Every row gives one point. Examples show where two turns around zero, p and q, send a point. Where does a point land after both, in the order given? Backwards means that the second turn is done in reverse. Each puzzle has new turns, and all numbers are rounded.

Turn p:
[-31  38] -> [-33  36]
[17 -2] -> [17 -1]
[ 14 -35] -> [ 16 -34]
Turn q:
[ -1 -48] -> [  5 -48]
[12 37] -> [ 8 38]
[-11  10] -> [-12   9]
Where do these land?
p, then q: [-28  40] -> [-35  34]
p, then q: [17 -5] -> [18 -2]
p, then q: [ 11 -35] -> [ 17 -32]

Turn p:
[ 21   0 -14   0] -> [ 20  -8 -12   0]
[ -2  12   6 -13] -> [ -1  11   2 -15]
[-48  -1   3 -10] -> [-48   9   0  -7]
[ 16 -10   6 -10] -> [ 12 -13   9 -10]
[12 -1  0 33] -> [15  1  2 32]
Turn q:
[ 16   7 -11   9] -> [ 12  13 -10  10]
[ 13 -15 -14 -14] -> [ 15 -10 -19 -10]
[-12   6 -15  16] -> [-16   6 -11  16]
[-31   3 -10 -21] -> [-30  -5  -9 -22]
[ -2  -8  -8 -11] -> [  0  -8 -10  -9]
[ 17   3  16 -10] -> [ 18   4  14 -11]
[-1  4 41 32] -> [ 1  0 44 28]
Where do these land?
p, then q: [ 18  -5 -21   4] -> [ 17  -5 -21   9]
q, then p: [ 12  16 -20   7] -> [ 10  16 -21   5]
p, then q backwards: [ -1  -2 -16 -15] -> [ -4  -8 -13 -15]
q, then p: [-31 -14  20   1] -> [-29 -13  23   3]
p, then q: [ 2  6 37  3] -> [ 4  9 36 -5]

Turn p:
[ 3  8 -4  1 48 -6 -5 -8] -> [  1   5   1  17  44 -14   6  -9]
[ -2  -9  -7 -13 -12   8 -20  47] -> [ -2  -5   8 -13   0  10 -35  39]
[ -7  17  -8  15 -11   7 -21  -4] -> [-11  20  -8  12 -11  -3 -19  -6]
[ 19   8 -13   5 -12 -10  18  -6] -> [ 20   2 -23  -4 -11  -4  10  -2]
[ 0 -7 19 11 -9 -9 10  2] -> [  4  -6  11   7 -17  -3  15   6]
[ -6  -2 -15  -4 -11 -11  18  -1] -> [ -4  -8 -18 -15  -8  -7  10   4]
[ -1 -10   5   7  13  10 -23 -19] -> [ -6  -4  13  18   8   1 -13 -24]
[ -4  -5  26 -15   2  -1 -18   0] -> [-1  3 34 -6  2  0 -6 -4]
[  0   0  -3  -6  -7  11  40 -12] -> [  0  -6 -18 -12  -5  20  32  -6]
Turn q:
[ 21  -5  -6  -4   6 -16  15   5] -> [26 -5 -5  3  5 -8 15 -5]
[ -2 -11  10  21   6 -14   6   7] -> [ -6 -14   2  16   9 -18   8   5]
[-26  -5  -8  -6   2  -8  -8 -10] -> [-18  -2 -16 -10  -1  -8 -12 -11]
[ -2 -11   0  25 -26   6  13  30] -> [ -6 -14  -4  20 -22  -3  18  32]
[ 16  23 -14 -20  11  -8 -25 -12] -> [ 26  21   2 -15   5  -1 -29 -13]
[  2  17  12  -5  -3  11  15 -17] -> [ -6  20  16  -3  -1   9  14 -12]
[-15   9 -17  14  11  38  -4   7] -> [-18  17 -15  16   7  28 -12  18]
[  7 -19  -3  -5 -22  -3 -11 -20] -> [  3 -19   5  -2 -23   6  -9 -20]
[ -3   4  26 -21  15  -6  -2  10] -> [ -1  -1  14 -27  21  -7   5   7]
Where do these land?
p, then q: [-11  -7 -11  -9  -8  -1  31  29] -> [  6 -10 -28 -16  -2  12  17  26]
q, then p backwards: [  1 -15 -12  -1   9  -1 -33 -18] -> [  9 -18 -20  -4  -3  12 -28  -8]
q, then p backwards: [ -8  14  20 -11  -2  -5   3  10] -> [-13   9  10 -17   0 -14   3   8]
p, then q: [ 25  -1 -14  10 -10   1 -25  -7] -> [ 16  -4  11  13 -12   0 -30  -9]
p, then q: [  0  19  17 -21  15  -9  20  -9] -> [  7  20   3 -11  18  -1  29 -11]
p, then q backwards: [ 18 -18  -5  21   6  29 -22   9] -> [ 18 -14 -17  24   8  21 -25  -7]
p, then q: [-6 25 10 -2 -8 -4 11  9] -> [ 4 23 -1 -8 -6 -5 14 13]
p, then q backwards: [-15   2  -8   6  12   4   8  -7] -> [-16  -6   0   8   9   2  12  -4]
q, then p: [ -2 -10  -1   0 -27  15  16   7] -> [ -7  -8  -9  -8 -22  21   7  12]
p, then q: [  0 -11   4   7  12 -29  -9 -22] -> [  2 -15   6   6   3 -27   5 -26]

Turn p:
[  0  -1  -8 -32 -19  -1 -13  -3   7  -6  -3  -2] -> [  6   2  -9 -29 -14  -9 -15   0  10  -2  -5 -10]
[  0 -10   7 -22   1  25   7  -7  -5   5  -6   5] -> [ -2   0   8 -28   2  21   5  -4   7   8  -2   2]
[-3 34 -5  2 -2 -4 10 -8 -1 -8  3  5] -> [  4  29 -12   3   2  -8   8  -8  -8 -11   7   3]
[ -3  20  32  13  -3  -8  -7   0 -13   9  -1   6] -> [  2  20  27  15  -8  -2  -7  -6 -17   3  10   7]
[ -5  -2  -3   1  -3  -7  10  16 -13   9  -2  -5] -> [ -7  -2   0   3  -9  -2  10  16 -13   9  -2  -2]
[-7 -7 -2 13  4  1  8 22 -3 -8  2  3] -> [-11  -7  -2  12  -2   7   6  18  -5  -9  -4   9]
[ 31  -9  -5   9   5  -4  10 -10  -4  -8  -4   5] -> [ 29 -13  -4   5  12   4  11  -5  -5  -1 -10   7]
[ -6  -9  11   3   4 -10   8  -5 -10  -4   4  -1] -> [ -4 -10  13   1  -2  -4  10  -5 -10  -7   3   0]
[ -7 -10   1   2   2   8  10   4  48  20   4 -12] -> [-13  -1   2  12   0  -4  11   3  51  12   0  -7]
[ -6   0  -4   2   6   4 -10  -8  14   9  -4  -1] -> [-8  1 -3  3  7 -3 -8 -9 13  9  1 -1]
[ -2  -1  -2  11  -8  -6 -13  -5 -12 -11  -4 -12] -> [  0  -5  -2   9  -4   0 -12  -8 -16  -8  -6 -14]
[  5   7  -8  12   3   7 -11 -10   3   1  18   3] -> [  6  -1 -11  10   8   5  -8  -8   3  -2  20   0]
[ -3 -13  -9   6   3  -3   2   5  -4  -2  -3  10] -> [ -6 -14  -7   2  -1   1   2   2  -5   0  -5  12]
[  5   1  -6 -20   7  -1 -11   9  -8  -6  -3  -4] -> [  3   0  -2 -18   8  -5 -12  14  -6  -1  -4  -5]
Turn q:
[20 10 14 13 21 -9  1  3  8 24  3 -7] -> [ 18  12   5  10  21 -15  -1  -2   8  28   4   0]
[  2  -1   0 -13  -4   4  -9  -1   5  -9 -14 -12] -> [  1   2   0  -9  -3   5  -8  -2   6  -9 -14 -15]
[ -2  -2   4 -17 -19   5   3  -8  -1  -4   6  11] -> [  0   0  10 -18 -16   3   0   0  -2 -12   6   8]
[ 0 14  6 18 13 12  3 13 16 17 -5 20] -> [-7 17  8 16 12  3  0 16 16 16  1 20]
[  3  -9   0   2  -4  13  -3   8 -16   3  -6   1] -> [  0  -7   4  -1  -3  16  -3   8 -12   9  -6  -2]
[14  6  1 10 17 20 13 17 14  1 10 12] -> [ 9  5  4 11 18 11 10 25 16  5 12 10]
[ -2  -8 -16  -1  -5  -3 -14  -5   1   7   6 -13] -> [ -1  -8 -19  -7  -5   3 -10 -10   3   7   3  -6]
[ 18  12  13  26   9  -7 -12  10  10   3   6  -1] -> [ 14   5   5  27   8 -12 -15   8  10  13   8  -2]
[-18 -12   5 -11  -4  -9   8   7  -1  -7   4   2] -> [-18 -12   6 -10   0  -9   7   2  -6 -10   4  -3]
[-14  -3  -3  -9   3  -3 -12 -20 -16  -9   2 -10] -> [ -5  -1  -7  -5   0   6  -7 -24 -17 -13   1  -8]
[ -9   9  -7  -4 -12  -5   6  -5 -10  -5   0 -16] -> [ -3   6 -10  -2 -15  -3  10  -7 -10  -5   0 -14]
[ -7 -14  -2   3  -8  -4  14 -15   1  -8  -6   3] -> [ -4 -14   5   0  -9   0  15 -13   2  -8  -7   6]
[ -4  -4 -15 -16  -6 -13   2  -4 -11 -12  -6   9] -> [ -3  -7 -11 -12  -7  -6   2   0 -14 -18 -12   7]
Where do these land?
q, then p: [ -9   4   4   7 -12  -9   0  -2  -9   1   2  -7] -> [ -1  -1  -1   5 -14  -3   3  -8 -11   2   4 -10]
q, then p: [ -7   4   3  -5   3 -15 -14   0  -5  20 -14   8] -> [ -9   8   3  -6   0 -16 -14  -9 -13  16  -1   8]
p, then q backwards: [  3  -9   7  -3 -15  20   3   0  14   3  19  -7] -> [  4  -5   0   3 -13  24   1  -2  18  -7  10 -11]
p, then q: [  7 -12  11   8  -3  17   7  -7  16 -16  20   5] -> [ 10 -12  11   6   1  14   5   3  24 -19  12   1]
q, then p: [ -4  18   3   2   9  -8  11  -9  -4  16 -10   3] -> [  1  20  -1   3   4 -11  11 -10 -12   9   1  10]
q, then p backwards: [  4   0  -1   3 -15  23  -2  -5   2 -13  -4   3] -> [  3  -6  13   6 -18  16   3   8   2  -8   4   1]
q, then p: [-19   2  -7  -9  17  -7   0   4  -5   8 -21  -6] -> [-24  10  -4  -8  14  -9   3  -7 -12   7 -12  -2]
p, then q backwards: [ -7  11  -1  13  18 -11 -13  16  -7   4  -2   2] -> [ -8   9   6  11  12 -11 -10  17  -9   1   2  15]
q, then p: [  3   4   9 -12  -9  -2   2  -3  14 -14  -2 -13] -> [  9   5   5  -1  -2  -8   0   0  10 -15  -9 -17]
q, then p: [ -6  -2 -14  -3   0  -6   3  -9  -4   4  -6 -14] -> [ -3  -1 -13  -8   2  -3   9 -11  -3   7  -7  -9]
q, then p: [  3  10  -9   0  18 -15 -17  -7  -7  10  -4  -2] -> [  3   2 -13   2  18 -12 -12  -9 -15  12   1   3]
p, then q: [ -3  14  -1 -16   9  -5  -1   4 -21   8  -3  -3] -> [ -2  13  -3 -11   7  -8   0   5 -24   6   3  -6]
q, then p: [  3 -19   3   1 -12   9   5  -3   9 -21  21  18] -> [  7 -22   7  -4 -12  13   0   5  15 -24   7  11]
q, then p backwards: [ 14 -17  13   1  -4   6   7  -2  -3  -5  -3  -8] -> [ 14 -18  13  -2  -2   0   3  -5  -4   2   1 -10]
p, then q: [ 16  -8 -19  12  -4   2   8  24  12  -7   6  21] -> [  0 -18 -10   9  -4   7   0  30  13   0  -8  21]
